Rows are points. To make a cloud, some directions were put in groups of two or more. Within a group, all points are equally far from the middle, so they leave a hole (a ring in 2 directions, a hollow ball in 3). The other directions are filled evenly. Then the cloud was stretched, turned, moved and blurred a little. Count the holes, and give their numbers of directions, smallest first.

Cloud:
-0.024; -0.044
0.004; -0.051
0.043; -0.036
-0.005; -0.050
-0.006; -0.050
0.044; 0.050
0.064; 0.016
-0.045; 0.017
0.044; -0.035
0.057; 0.036
0.059; -0.015
-0.001; 0.057
0.050; 0.045
Holes: 1 (2)

Cloud:
-0.002; -0.013; -0.077
0.055; -0.031; -0.036
-0.015; -0.037; -0.002
0.052; -0.044; -0.041
0.076; 0.031; 0.029
-0.001; -0.031; -0.030
0.020; -0.003; -0.080
0.021; 0.049; 0.044
0.001; -0.029; -0.081
0.037; -0.013; -0.064
0.036; 0.009; 0.043
0.083; -0.026; -0.040
-0.017; 0.000; -0.013
0.037; 0.077; -0.030
-0.018; 0.047; 0.077
-0.019; 0.027; 0.071
-0.058; -0.034; -0.040
0.049; 0.018; 0.018
-0.016; 0.015; -0.021
0.077; -0.023; 0.004
0.019; 0.007; -0.017
Holes: 0

Cloud, 19 rows:
0.024; -0.006; -0.029
0.107; -0.014; -0.007
-0.018; -0.008; -0.036
-0.040; 0.045; -0.084
-0.031; 0.019; -0.008
0.100; -0.018; -0.002
0.060; 0.008; 0.031
0.002; -0.007; 0.039
0.078; 0.017; 0.029
0.079; 0.039; -0.012
0.009; 0.021; 0.024
0.033; -0.008; 0.020
0.064; -0.006; 0.006
0.066; 0.053; -0.023
0.065; 0.050; 0.006
-0.010; 0.038; 0.011
0.049; 0.019; -0.078
0.040; -0.002; -0.031
-0.018; 0.048; 0.017
Holes: 0

Cloud, 21 rows:
-0.040; -0.041; -0.015
0.071; 0.003; 0.048
-0.004; 0.042; -0.012
-0.055; -0.030; 0.008
-0.015; -0.073; 0.024
-0.023; -0.009; -0.035
0.005; 0.013; 0.086
0.009; 0.045; -0.014
-0.016; -0.057; 0.059
-0.003; 0.031; -0.026
0.082; -0.014; 0.012
-0.005; -0.050; 0.069
-0.057; -0.030; 0.031
-0.055; -0.009; 0.009
0.062; -0.043; 0.035
0.032; -0.032; -0.048
0.004; -0.065; 0.051
-0.047; -0.038; 0.053
-0.006; 0.051; 0.010
-0.053; -0.039; 0.032
0.019; 0.024; 0.080
Holes: 1 (3)

Cloud, 30 rows:
0.036; -0.021; -0.041; 0.060
-0.055; -0.057; 0.043; 0.052
-0.045; 0.036; 0.050; 0.013
0.012; 0.052; -0.040; -0.031
-0.045; 0.033; 0.005; 0.028
0.051; 0.010; -0.036; 0.072
-0.039; 0.047; -0.032; 0.061
0.076; -0.021; -0.041; -0.035
0.031; -0.031; -0.001; -0.036
0.041; -0.051; 0.054; 0.005
-0.038; -0.045; 0.027; 0.002
0.037; -0.003; 0.009; 0.060
0.014; 0.032; 0.069; 0.043
0.000; 0.008; 0.056; -0.050
0.008; 0.008; -0.052; -0.026
0.077; -0.048; 0.004; -0.006
0.078; -0.035; 0.004; -0.047
-0.055; 0.014; 0.051; -0.046
-0.006; -0.027; 0.011; 0.070
-0.026; -0.040; -0.010; 0.014
-0.069; 0.032; -0.053; -0.019
0.016; -0.062; -0.065; -0.004
0.055; -0.060; 0.025; -0.066
0.029; 0.017; -0.069; -0.002
-0.004; -0.066; -0.022; 0.040
-0.005; -0.013; 0.033; -0.027
-0.032; 0.029; -0.025; 0.011
0.011; -0.014; -0.019; -0.058
0.098; -0.032; -0.058; -0.057
0.041; 0.037; -0.004; 0.025
Holes: 0
